Each wall is flat, endless, passes through zero and stands at right angles to its row. A trip goes straight from one point to another. Which walls does it cross, in order?
(in the rows, 128 means zero)

Walls:
(1): [140  89]
(2): [160 111]
(3): [123 182]
(4): [ 53 125]
Trips:
[116 171] to [ 85 119] => 3
[165  73] to [ 46 184] => 4, 2, 1, 3
[158  97] to [149 159] => 3, 1
[108  65] to [113 132] => 2, 1, 3
[146 119] to [123 158] => 3, 1, 2, 4
[118  90] to [ 81 149] => 2, 1, 3

Walls:
(1): [117 108  46 172 147 139  92 173 118 194 153]
(2): [100 144 129 132  91  89 210 122  87  69 158]
(3): [110 108 160  99 162  94 123 146 138  97 132]
(4): [ 81 127 133 114  95 151 133 139 157  79  79]
(5): [113 197 169 129  97 146 186 130 175 101 111]
Trips:
[160 128 180 204 107 190 140 132  86 107 163] to [158  91 114 164 181 115  42 138 155 215 103] => 1, 2, 5
[ 74 106  74 138 139 153 147  90 228 159 143] to [177 181 105 140 140 129 154 146 120 156  92] => 4
[ 94 145  87  81  63 111  15  88 135 128  87] to [175  98 108 132 161  72 140 143 175 135 126] => 3, 4
[ 92 181 124  85  95  92 127 130 121 143 201] to [138 123  59 115 116 129 136  89 138 201 151] => 1, 3, 5, 2

Walls:
(1): [149 236 149 156 137  72  81 141 147  78  98 135 100 154 113 121 102 172
 141 108 182 120 145 170 163 147 115 115 142 122 182 130  79 114 111 138
 154 116 125 120 131 164 212 125 124 137 128  94]
(2): [128 143 181 100 181 154 129 146 143 167 170 144  88 148 106 173 146 166
 169 135 147 175 128 197 100 121 176 181 136  69  88 130 108  99 156 166
  76  94 132 164  91  68 177 124 129 150 110 121]
(3): [115  78 128 117 109 114 114 150 185 136 168 140 122  78 176 147 189 105
 167 123 113 105 123 104 124 124 119  67 155 111 154  81 114 111 207 134
 182 113  82 166 135 147 149 179 111  79  91 135]
(4): [105 107 127  93 148 119 187 103 103 172  86 135 101  80 118 142 186  93
  99  76 207 132 150 139 156 171 175 209 149  60 147  59  70 103 140 168
 155 174 161 134 143 176 177 110 122 153 151 165]
(5): [ 92 101 148  90 146 115  95 148 147 137  96 139 156 130 158 105  83 162
 118 109 123 126  72 143 165 117 120  79  92 130  96 132 154  60 152 132
 135 176 103 163 176 129  92 195 124 173  76 182]
Trips:
[184 111 183 131 181 134 203 101 119 134 138 143 162  50 191 168 142 198
 203  88 144 123 126  90  52 152  59 130 109 131 166 160 134 124 119 113
 136 108 123 132  87 129 209  89 149 175 128 190] to [149 113 156 119 194 138  89  90  76 120 121 131  86 153 177 139 116 111
 118  64 177 100 156  86  98 146 142  73 140 226 135 118 169 195 131 160
  89 105 117  60 110 148 127  82 155  97  93 121] => 4, 2, 3
[134 165 145 112 120  89  63 105 124  97 124 114  79 166 151 152 120 133
 130 171 153  77 132 141 119 107 107 185 140 115 140 158 158 131 164 101
 205 114 181  69 114 149 120 182 169 114 149 129] to [116 150  97 132 216 188 144  86 167 101 161 172 104 110 115 191 150 125
 116 118 154 116 114  99  94 159  80 159 187 115  64 163 121 145 158 106
 141 125 160 138 169  74 116 116 172  94 199 124] => 2, 4, 1
[142 158 160 113 137 134 109 111  90 183  65 139  80  72  63 159 115 152
 162 155  99  96 184 134 154  88 111 159  39  88 190 151  62 123 175 120
  94 179 135 171 104 142 128  69 118 164  64 133] to [ 97  62 115 160 125 143 102 159 128  91 183 111 124 125  73  89  74 162
  73 153 130  82 141 146 125 133  80 130 151 131 198 116 112 238  77 103
 182 118 141 165 157 104 115 137 109  92 120 131] => 5, 2, 4, 3
[191 142 109 139 103 125 123  90 182 183 107 185 170 159 116 148  71 141
 144 111  99 101  82  91 159 106  74 126 112 193 174 168  95 123 106 118
  88 107 157 146  99  63 129 126 129 110  80 173] to [118 155 118 127 137 198 108 147 129 142 151 156 174 135  91 111 157 131
 108 130 174  74  97 137  87 193 122 172 180 118 189 137 132 131 131 128
 119 125 156 143 140 124 115 156 102 132 133 132] => 5, 2, 4
[136 103 193 123  79 101 167 129 162 131 144 125 119 146  88  79  98 138
 111 132 169 151  97  85 111 132 165 121 130 150 118  91 163 161 130  75
  86  81 101  86 173  45 114 203 130 152 136 125] to [ 80 170 121  62 105 154 128 101 130 159 142 134 120  83 143 123 137  70
 136  92 146 203 142  76 170 121 137 182 151 200  71 146 119 151 129 116
 163 112 111 157  64 102 175 156 191 101  92  98] => 3, 5, 4
[138 145 100 107  70 153  38 109  62 150 129 200 133 128 102 179 116 129
 115 127 109 129 166 122 173 161 127 149  79 176 128 121 112 149 130 138
 121 156  92 154 125 116 159  62 105 109 168  92] to [ 96  93 131  63 174 111 169 130 125 153 156  90 125  97 143 142 164 169
 153 129 142 140 161 145 119  83 149  63 106  78  47 111  84 124  86 119
 143  86 119 228  78 123 156  53 156 125 116 155] => 4, 2, 1, 3, 5
[ 37 107 133 152 126 110  79 102 170 144 132 167 142  72 139 131 133 178
 141 106 161 139 139 100  75 166 158 198 166 115 128 152 143 146 116  63
 141 131 170 140  83 130 100  97 165 143 130 164] to [148  76 182  65  98 122  90 140 144 127 133 108 109 124 129 133  85 141
 145 131  66 166 156 111 142 146 151 166 113 131 133  51 127 105 107 141
  92 170 137  98 181 111 150 126 186 155 113 150] => 5
[131 117  60  97 125 124  97 171  98 224 117 160  99 104 159  86 121  70
 141 201 134 108 138 147 133 122 155  92 100  86 130 144 108  43  36  94
 166 131 152  85  93 158 102  86 152  47 106 103] to [131 121 121 123 171 184  98  70 102 167 160 110 166 123 142 140 123 165
 123 157 184 198 173 113 128  88 106 164 184 142 125  89 187  77 150  68
 161 105 143 125 133  98 104 138 132  96 152  99] => 3, 4, 2
[166 131 146  78 178 100 124 152  92 176 217  85 100 126 126 151 136 145
 117 143 142  83 112 124 160 171 118 107 111 137 101  95 129 127 105 112
  48 191 245 147  99 147 114 121 191 137  64 185] to [127 164 117 169 185 117 109  89 135 185  79 160 123 115 165 121 119 121
 171 141 233 154 135 105 126  97  94 101 124 149 168  85 150 111 187 156
 113 131 141  98 197  92 163 126 164 128 151 117] => 1, 3

Walls:
(1): [117 149 178  56  81 143 117 142 154  94 149 168 106 140 204 126 130  91
 106 184 157 132 168 113 197  94 150  95  55 127 113 132 101 166  87 126
 136 143 117 123 122  99 154 136 115 130 135 178]
(2): [140 167 199 122 147 181  89 165 159  79 126 135  88  91 122 141 148  77
 181 123 106  73 161 117 142 199 118 108 155 161 179 123 166 128 124 108
 109 172  73 131  78 111 101 174 122 189 164  94]
(3): [ 56 124 157 150 179 116 174  97 120 145 128 105 127 120 120 122 133 120
 119  99 114 146 153 133  99 177 117 181 167 131 159  68  99 105 143 117
 118 170 120 186 115 114 121 144 169  49 161 146]
(4): [138 126 118 139 129 149 239 164 187 124 110 105 140  95  88  53 107 157
 113  82  84 171  85 143 132  94 122 148  39 155  74 128 181 119 150 113
 125 142  81  85 134  44 183 157 102 131  83 128]
(5): [178 129 124 185 131 154 128 123  99 110 149  93 142 157 135  98 172 176
 114 150  92  94  57 207 128 141 103  84 107 153 138  82  99 204 103 178
 172  71 121 166  61 122 106 103 160 145 161 137]
(6): [112 125 219 106 152 116 152 131  99 166 209 145 113 171 117 165 137 184
  53 161 164 114 111  92 124 212  96 158 185 114 144 162 155 122 144 149
 165 131 142 133 179 126 195 163 157  88 173 122]
(7): [ 63 139 172 130  85 116  85 102 164  80 159 155 117 151 102 104 162 128
 138 128 112 100 150 166 164 126 111 136 135 128 102 137 151 160 109  42
 119 171 101 148 196 167 121 139  87 161 165 137]
(8): [ 82 144 125 160  61 152 122  91 141 138  85 185 128 122 100  62 162 180
 146 175 139 104 155 146 209 162  84  97 119 135 215 133  94 104 141 168
 110 146 124 119 168  97 118 116 218 141 104 121]
(9): [118 103 103 109 134 178 125 163  68 135 170 120 198 101  89  73 152 147
 146 154 148 167 120 132 185  88 185 184 105 128  55  47  90  90 137 159
  98 110 139 176 144 126 167 169 184 114 127 127]
(10): [192 127  86 115 135 114 131 146 110 249  95 133 143 114 142 105 154  93
  93 121 217  77  59 139 144 142  81  66 163 160  95 110 151 111 139 122
 131 111 144 117 145 124  55 151  96 156 105 110]
Trips:
[191 115 162 119 183 115 194 157 144 100 207 107 191 119 168  93 123 131
 155 158 135 119  62 171 110  85 136 132 137 140 163 171  91 125 161 142
 130  93 125 187 147 109 173 192 146 126 146 162] to [119  91 160 104 107 152 114  95 129 161 154 166 148 107 102 187 207 174
 115  57  93 191 137  80 130  63 123  84  93 151 196 105 135 139 169 157
 126 100  49  45  77  75 108 171 141 137  90 107] => 3, 2, 8, 6, 9
[125  99  95 104 142  93 125 112 185 101  78  94  92 189 108  99  32 164
 127 108 139 121 133 110  66 106 107 134  97 173  69 151  54 104 108 131
 169  90 172 105 110 139 142  75 107 152 190  85] to [124 118 127 137  95  69 127 166 137 102 133 154  73  96 122 140  34 150
 154 133 119 144 166 183 156  96 105  72 113 139 135 155  92 155 114 153
 136 148 120 138 123 123 119  96 105  45 122 119] => 1, 5, 8, 7
[133 166 118  75 119 187 130 135 160  85 134 139 123 104 125 123 154 176
 170 161 148 156  76 144  93 113  99  80 124 165 128  88  96 153 151 183
 105 110 200 113 118  84  31 109 144 150  73  91] to [ 60 154 100  85 111 152 146 156 105 103 125 118 157  82  94 134 136  77
 115 145 117  50  84 137 113 160 138  65  70 161 159 112 153  89 166 176
 170 100  72 148 116 161 210 148 130 147 159 132] => 6
[182 131 135 158 114 136 110 159 159  94 117  62 154 142  83 167 106  82
 206 198 141  91  95  94  97 193 159 189   7 146 128 166 115 138 110 159
 147 147 129 145  89  77 100 115 124 137 130  70] to [133 142  91  98 139 111 150 149 198 110 139 179 216  79 139 125 125  46
 171 134 130 164 160 144 111  61 140 170 190 102  83 106 109 176 137 152
  82 151 127  83 131 123 114 125 167  81 175 174] => 9, 5, 3, 2

Walls:
(1): [137 184 168 140 154 150  51 153 151 115  97 115 123 165 131 128 130 106
 129  72  99 130  90 115  79 155 217  69 149 140 154  75  99 213 162 122
 147 119  98 113 117 103 123 130 140 159  90  73]
(2): [131 178 138  95  90 130 102 159 201 210 151 175 127  57 112 130 124 163
  92 166 135 179  53 144 110 153 200 205  10  96 151 135 178 136 125 104
 122 175 160 125 161 152 111 195 135 109 108 143]
(3): [184 117 107 151  89 176 177 183 128 115 203  90 112 139  81 123 142 150
 211 182 123 176 167 133  74 122 169 101 116 138 129 119 203 141 171  84
 112 141 173 132 147 117 121 164 164 103 168  49]
(4): [157  87 153 148 118 103 102 164 119 133 115 109 119 163 168 120  98 178
 180 109 108 140 125 156 115 100 123 125  69  80 130 145 173  98 102 194
 143 144  73 196 167 116 148 168 155 132 161  97]
(5): [163 134 101 181 150 126 124  80 119 137 105 150  89 125 154 134 112 164
 194 142  96 145 145 167 106 170 113 123  95 138 137  61 146 126  67 129
 191 125  81 137 123 167  74 113 128 118 149 187]
(6): [114 172 126 147 157 154  98 181 125 137 145 206 163 150 121  67 113 153
 116 205 120 154 110 139 138 167 135 134 108 104 172  57  83  74 155  86
  69 153  82 143 113 149 120 122 188  91 111  66]
(7): [115 143 100 140 119 155 131  92 113 144  87 110 115 127 144 113 183 144
 138 112 112 166  95 138 144 121  95  95  90 130 163 203 117 186  94 153
 146 181  99 133 155 115 127 111 140 125 126 141]
(8): [123 155 171 132  86 113 156 128 205 128 192  78 127 102 146 189 137 163
 124 133 117 122 106 126 198 183 116 153 154 182  58 119 126 249  86 154
  90  42 149 154 142 142 130  99 113  96  93 100]
(9): [137 137 157  83 145  98 119  98 178 123 133 117 102 115 144  99 129 177
 182  97  90  95 137 126 151 158 156 142  76 164  76 144 149 143 173 151
 152 116 153 130 129 149 140 108 146 170 168 161]
(10): [113 142 136 130 152 174 107 125 105 169 118 120 123 139 142 159 138 126
 152 139 109  81 160  88  98 157  82 186 110 127 172 149 188  89 142 154
  41 142 130 130 110 184  92 145 121 141 102 152]
(11): [101 123 138 122  49 126  67  95  31  80  66 143  69 191 102 136 164 125
  93 113 151 100 121  83 142 173 152 120 125 191 185 138 142  68  95 108
 108 109 107 198 150 116 113 144 132 102 144 143]
Trips:
[157  99 106 150 106  91  56  94  98 159 102  36 137 103 107  87 121  61
  91 126 140 117  61 116  98  56 135 142 102 159 140 133 152 163 178 108
 164 112 150 137  73 155 172 112 143  88 165  75] to [203  95 104 113 145 123  89  63  97  90  86 113 145 101 115 162 153 138
 112 129 149 154 154 118 104 131  97  81 104 158 129 195 143 100  90 168
  44 113 119 145 175 151 140 170 129 139  79 157] => 4, 2, 10, 3, 1, 5
[ 89 150 104 108 100 185 145 160 138 141 135 147  74 142 159 162  86 133
  81  49 220  31 103  38 145 183  65 164 176 109  98 200 129 150 187 111
 158 113  57 117 207  97 128 246 154 174 102 150] to [143 142 109  95 179 165 121 127 136 172 197 100 210 135 236 160 205 188
  87  92 113  82 165 138 154 141 145 128 105  91 159 116  58 131 106 159
  91 141 161 133 207 124 148  90 122 105 170 140] => 9, 1, 4, 11, 6
